Rows are points. Each copy is the shape, with its points in the same order, stretched, turned, moved and blurred by noise. Some copies are also mirrored. Which?

Shape:
[[ -8.5 -21.3 -18.1]
 [ -8.2  27.3  -9.4]
 [-18.0  18.7  -4.3]
 [ 15.7 -19.2  23.0]
 [ 42.7  -1.8  25.5]
 [  5.0 -13.5  -2.6]]
Copy 1, 6 rows:
[[-13.4  17.6 -32.8]
 [ 30.5  -2.4   0.1]
 [ 17.6 -11.4 -11.7]
 [-38.7  22.5   6.2]
 [-28.6  45.1  41.8]
 [-14.3  21.2 -11.9]]
Copy 1 is: mirrored
Copy 2:
[[ -2.0 -13.9  21.4]
 [ -9.2 -13.6 -32.1]
 [-18.9 -19.2 -21.7]
 [-21.1  19.8  16.0]
 [ -3.8  43.3   1.1]
 [ -7.4  -4.2  10.5]]
Copy 2 is: only turned
Copy 3, 6 rows:
[[ 11.5  -6.0 -32.4]
 [ 22.3  -3.5  16.1]
 [ 26.1   6.2   9.3]
 [-23.4  10.5 -12.3]
 [-41.7  -2.7   7.3]
 [ -2.9  -2.5 -18.0]]
Copy 3 is: only turned
Copy 4, 6 rows:
[[  4.6 -21.2  10.8]
 [-10.5   4.4 -27.2]
 [  6.0  -5.2 -29.2]
 [  6.7  26.4  37.8]
 [-24.4  37.0  39.4]
 [ -1.6  -3.8  14.7]]
Copy 4 is: mirrored

Shape (8 x 4):
[[  9.4  12.6 -23.7   8.2]
 [ 13.1  -2.4 -32.2 -31.8]
 [-20.8  14.7  14.8  -1.8]
 [ 14.6 -19.1   2.6  20.3]
 [ 24.2  16.6   7.5 -10.3]
 [-11.4  -0.1 -10.3  -3.6]
 [ 12.4 -42.6   3.7  -4.4]
 [  9.2  59.8  17.4 -19.6]]
Copy 1:
[[-27.0  13.5 -13.9  -5.1]
 [-34.6  -8.3   9.2  25.7]
 [ 22.9   9.2 -17.9  12.6]
 [ -1.8  18.8  18.9 -31.7]
 [ -1.3 -22.6 -10.8  -8.9]
 [ -4.8  17.5  -3.6  14.7]
 [  0.9   9.5  46.6 -13.5]
 [ 12.2 -38.5 -56.8  10.3]]
Copy 1 is: mirrored
Copy 2:
[[ 26.8 -24.8 -13.5 -20.5]
 [ -7.4 -29.1 -30.4 -41.3]
 [ -5.3  19.6   1.6 -14.3]
 [  1.9 -11.7 -13.4  15.4]
 [ -7.0 -17.0  19.4  -6.5]
 [  3.9  -4.7 -26.3 -20.5]
 [-25.3  -4.2 -27.9   6.3]
 [  3.8  -8.9  44.6 -17.2]]
Copy 2 is: only turned
Copy 3, 8 rows:
[[ 13.5  -2.1  22.5 -18.2]
 [-13.8 -15.3  49.4   3.9]
 [ 15.4  19.3 -16.2  17.5]
 [-10.9  10.4 -19.6  -7.2]
 [  3.7 -24.7  -0.6  17.2]
 [  2.5  16.1   8.0   4.8]
 [-45.5   7.7 -12.2  12.0]
 [ 45.1 -29.7   2.2  29.5]]
Copy 3 is: only turned

Shape:
[[ 14.2  -2.5 -11.0 -13.2  15.0  21.7]
 [ 24.8   6.5  -3.0  16.5  -0.8  18.4]
 [ 33.6  -6.9 -10.3  45.3  29.9 -15.4]
 [-15.3  12.6 -20.4  -3.6 -22.0  -5.8]
 [  8.0 -15.3  10.9   1.0   6.9 -31.1]
 [-15.5   3.2  12.5  29.0  17.8   6.4]
 [ 22.0  12.4  20.0  -9.3 -14.5 -31.3]
 [-26.3  11.3  22.1 -20.5  37.3  23.7]
 [-11.7   5.0 -24.9  27.1   3.5   8.9]
 [ -1.8  21.4 -27.0   7.3  -5.4 -17.8]]
Copy 1 (10 x 6):
[[ 21.0   7.9   0.6 -12.6  30.5   2.9]
 [ 17.1  28.7  -0.1   6.5  26.1 -22.8]
 [ 38.4  17.7 -51.4  37.7   2.8 -22.3]
 [ -3.8  25.1  18.6 -12.5 -25.2   2.6]
 [-11.3  -4.4 -33.5  14.8  -8.5 -12.7]
 [  9.3   1.4   9.9  43.1  -4.1   0.1]
 [-19.7  -2.5 -12.3  -6.9  -8.8 -44.1]
 [  9.7 -40.1  36.6  14.5  13.8  18.6]
 [ 24.0  30.3   6.1  17.5 -13.9  10.7]
 [ 18.3  17.9   0.2  -5.8 -35.3  -8.9]]
Copy 1 is: mirrored
Copy 2 (10 x 6):
[[-19.8  20.4   2.5  -8.4  33.9 -13.3]
 [ -7.1   9.2  -6.0  12.2  43.2 -13.1]
 [ -7.5 -38.6 -52.1  -2.0  43.0  -2.5]
 [ -7.8  24.0   4.0  25.8  -8.5  16.2]
 [  7.1 -19.7 -19.4 -13.3  -4.7  -0.2]
 [-13.1 -36.0  14.1   0.6  25.8  -1.6]
 [ 11.7  16.6 -15.4  26.8 -14.2 -23.8]
 [-38.2  -6.9  48.6 -15.0  20.6 -22.0]
 [-16.6 -12.0  -2.6  13.6  26.1  21.0]
 [-15.9  13.4 -21.0  35.7   0.6   9.2]]
Copy 2 is: only turned
Copy 3, 10 rows:
[[ -0.5 -11.8  12.3  11.1 -14.0  -8.4]
 [-16.8 -15.6   5.1  16.6  13.0  11.0]
 [-35.0  32.8  33.3  -8.5   7.1  21.7]
 [  0.6  -0.4 -37.8  -3.0 -13.2   7.3]
 [  8.8  34.2  12.2  -4.5 -16.7  36.7]
 [  8.6  -4.2  -6.6 -28.5  25.8  -6.2]
 [  3.4   4.9  -2.8   6.8 -19.6  68.8]
 [ 37.4 -34.9  -2.0 -37.3  -2.2 -21.1]
 [-14.3   4.8 -18.7 -13.8  10.1 -17.6]
 [-17.3   7.9 -25.2 -16.1 -20.5  18.7]]
Copy 3 is: mirrored
Copy 4 (10 x 6):
[[ 27.2  12.7  -5.7  32.1  15.3  -3.7]
 [ 15.9   4.3   7.0  24.6 -12.2 -10.9]
 [ 23.7  42.8   4.7  -5.0 -40.1  -2.5]
 [-22.4   2.3 -25.5  12.6   9.0  -3.2]
 [ 15.7  19.8  -2.1 -30.9  -6.4  21.5]
 [  2.5  14.6   7.3 -20.2   6.4 -40.9]
 [ -9.6  13.3  14.8 -12.5 -10.0  40.8]
 [ 11.9  29.2  13.6 -12.7  54.8 -29.2]
 [ -4.0  19.0 -19.3  18.2  -2.5 -30.2]
 [-22.2  28.9 -21.0  11.3 -10.3   8.7]]
Copy 4 is: only turned

Shape:
[[-19.3  14.7   8.1   7.1  -1.6 -19.0]
 [-19.6 -19.4   8.5  -7.6 -11.6  -1.4]
 [ 17.3  -8.2  15.4 -18.1 -23.5 -40.0]
 [ 13.0 -17.5   3.3 -38.9  15.3  -8.2]
 [-36.4 -22.4  -6.1 -31.3 -17.0  -2.3]
 [ -2.8   1.7  13.1  30.0  36.3  11.2]
 [-17.2   3.7  -9.9  10.3 -13.3  21.6]
 [-14.5  12.5  -0.1  26.9  -7.8 -11.5]
 [-18.7  -5.0  19.3   2.6  21.4  23.1]
 [ -6.0   0.5   8.4 -39.7  -0.6 -18.4]
 [  3.1 -13.0 -39.7  -1.4   6.4 -10.8]]
Copy 1 (11 x 6):
[[ -4.7  -8.5 -13.4  -8.7  19.5 -19.9]
 [-15.4   4.9 -27.1 -15.8  10.2  -1.6]
 [-20.8  16.0   1.1  19.6 -16.9 -14.2]
 [-21.8  18.7  15.9  -6.7 -17.6  29.9]
 [-37.8  -8.0 -31.9 -33.7   8.3  11.6]
 [ 29.0  14.2  -2.8 -10.8  18.3  -7.1]
 [  4.0 -15.4 -33.2 -16.6  15.9   9.0]
 [  9.7  -8.8 -23.8  -5.6  15.2 -27.2]
 [  6.5   7.7 -15.0 -19.9  29.4  14.9]
 [-30.8   1.1   4.7  -7.4   0.4  16.9]
 [ -6.4  -1.5  -4.8 -23.8 -27.9   1.1]]
Copy 1 is: mirrored
Copy 2 (11 x 6):
[[  3.0  -5.4  40.6   4.2  -6.4 -24.5]
 [ 14.4   7.6  10.2  13.1  17.9  -7.2]
 [-20.7 -17.9   2.6  27.5  55.2 -35.7]
 [ 10.3 -25.9 -43.9 -13.5  36.9 -24.3]
 [ 16.2   5.9  14.6  -5.3  49.9  -1.3]
 [ 33.0 -15.2  -7.5  10.0 -56.1  -3.3]
 [  2.0  11.5  18.2 -14.3 -18.1  12.1]
 [ -0.7  -8.6  42.9   5.7 -21.1  -6.5]
 [ 38.4   0.9 -14.2   0.3 -29.4  -9.3]
 [  2.1 -12.6  -7.7 -10.6  38.9 -36.0]
 [ -4.3 -39.6   8.7 -29.8  14.5  13.0]]
Copy 2 is: mirrored
Copy 3:
[[ 18.9  26.0  -6.5   2.6  -4.8   2.3]
 [  1.4   4.4 -17.4  -0.9   8.1 -16.1]
 [ 24.4  21.9  20.6 -33.1   3.2 -33.7]
 [-18.8   3.2  39.0 -26.1  12.5 -29.0]
 [-29.2  20.2 -16.0  -6.9  11.0 -42.9]
 [  9.8 -17.5 -11.3  25.1 -11.7  44.1]
 [  0.0   4.1 -40.1   6.1 -24.7  22.8]
 [ 22.7  15.3 -24.9  14.7 -22.4  21.3]
 [ -6.6  -9.9 -17.7   5.3  11.3  31.1]
 [-11.4  27.7  24.1 -31.4  12.7 -26.5]
 [ -7.9  10.0   6.9  10.1 -40.2 -23.0]]
Copy 3 is: mirrored
Copy 4 (11 x 6):
[[ 32.5   2.8  -9.1  -6.8  10.8   8.2]
 [ 13.1 -23.5 -24.6   6.5 -13.7   7.3]
 [ 32.3  19.2 -35.9  49.6   2.3  25.9]
 [  0.4 -21.3 -16.4  50.3   5.4  -6.9]
 [ 25.1 -40.8 -51.5   9.3 -21.5 -28.1]
 [-14.2 -13.8  49.6 -11.7  14.2  33.2]
 [ -7.2  -0.6  -9.5 -20.1 -16.5  -2.5]
 [ 21.7  13.6   6.8 -16.3  -0.6  16.1]
 [-13.6 -29.9   7.9 -10.7   7.0  17.4]
 [ 24.8 -11.2 -42.4  33.9  10.3 -12.1]
 [  9.0  -8.4  16.4  24.3 -19.3 -28.8]]
Copy 4 is: only turned

Shape (12 x 8):
[[ -8.5 -13.0   8.4  -9.1 -15.6  -6.8  -9.3  23.7]
 [-18.9 -15.6  13.5  -1.3  42.0   0.3  31.1  14.0]
 [-18.2  38.4 -12.6  -0.5  -8.5  -2.6  25.5  14.5]
 [ 20.9 -13.7   3.3 -24.1  26.8   7.4  -2.3  23.4]
 [-18.5  46.6  20.0  -6.9  59.3  41.2  11.8 -17.7]
 [ -5.1  -6.6 -24.4   9.4  -0.1  65.5  13.9 -35.5]
 [  2.9  -2.3  -9.2   5.7  -6.4  15.6  12.9  12.0]
 [ 11.9 -11.6  10.9  -4.4 -14.8  25.2   8.9 -26.8]
 [-18.7  40.6  -0.7  12.7   7.4  -0.5  -5.3 -64.9]
 [ -9.3 -18.7   6.3   2.1  -8.3  21.6   5.7   7.8]
 [-14.5 -13.0  -9.0   7.8   0.8   5.6  -2.0   2.0]
 [ 16.9 -17.6  11.3  16.5   7.5  14.8   1.7  20.1]]
Copy 1 (12 x 8):
[[  8.3   3.1  15.7   6.5  16.4 -23.7   9.4  -6.1]
 [ -5.6  -1.5  25.7  16.0 -11.1 -13.4 -18.1  36.4]
 [-14.5 -26.9  -4.7  -4.1  20.9 -27.5  18.0  21.9]
 [  8.2  -5.2  42.9  -2.0 -12.4  -3.5  15.1  13.7]
 [-51.1  38.2  27.0 -38.8 -33.6 -26.9   2.6  40.4]
 [-67.0  56.5   3.8 -14.2   8.4  26.4 -22.7 -13.7]
 [-19.4  -1.3  13.6   9.5   7.1  -5.5   3.1  -0.2]
 [-22.6  12.6   7.3 -17.9   3.8  11.4 -26.1 -25.0]
 [-29.2  33.5 -54.3 -39.1  -1.7   9.1   0.2 -10.6]
 [-20.3  20.0  19.6   7.5   8.2  -9.3 -13.4  -6.1]
 [-13.7  24.7  -2.6  10.2   9.5  -2.3   2.3  -2.9]
 [-13.8   6.3  30.7  25.1 -20.8  -5.3  -0.9  -5.2]]
Copy 1 is: mirrored
Copy 2 (12 x 8):
[[  4.4   7.4  -2.7   1.8 -13.9  -2.2 -33.8  13.7]
 [ 29.3   0.4 -24.9  -2.1   0.9  22.5  -1.6   0.5]
 [ 11.9 -10.5  10.8   8.0  13.0 -27.7  -8.6 -32.3]
 [ -2.4  24.6 -39.0  -0.9 -11.4  17.2 -20.5   4.8]
 [ -7.4 -27.2 -18.9  50.9  12.6  -4.1  44.6 -29.3]
 [ 34.8  30.8  -5.2  45.5 -14.5 -28.2  27.5 -26.9]
 [ 19.6  18.4  -8.2   7.8  -6.7 -18.6 -10.0  -6.3]
 [  6.0  13.2  -6.3   7.5 -38.6 -15.0   8.4  -5.9]
 [-11.7 -12.2  36.8  39.5   8.2 -12.1  46.9 -30.1]
 [ 21.6  11.3  -8.2  13.5 -20.4 -11.1 -12.4   5.9]
 [ 18.7  17.7   4.8  18.5   2.3   0.2  -7.7   1.7]
 [ 14.3  19.8 -22.9   0.3  -9.4 -11.1  -2.9  18.3]]
Copy 2 is: only turned
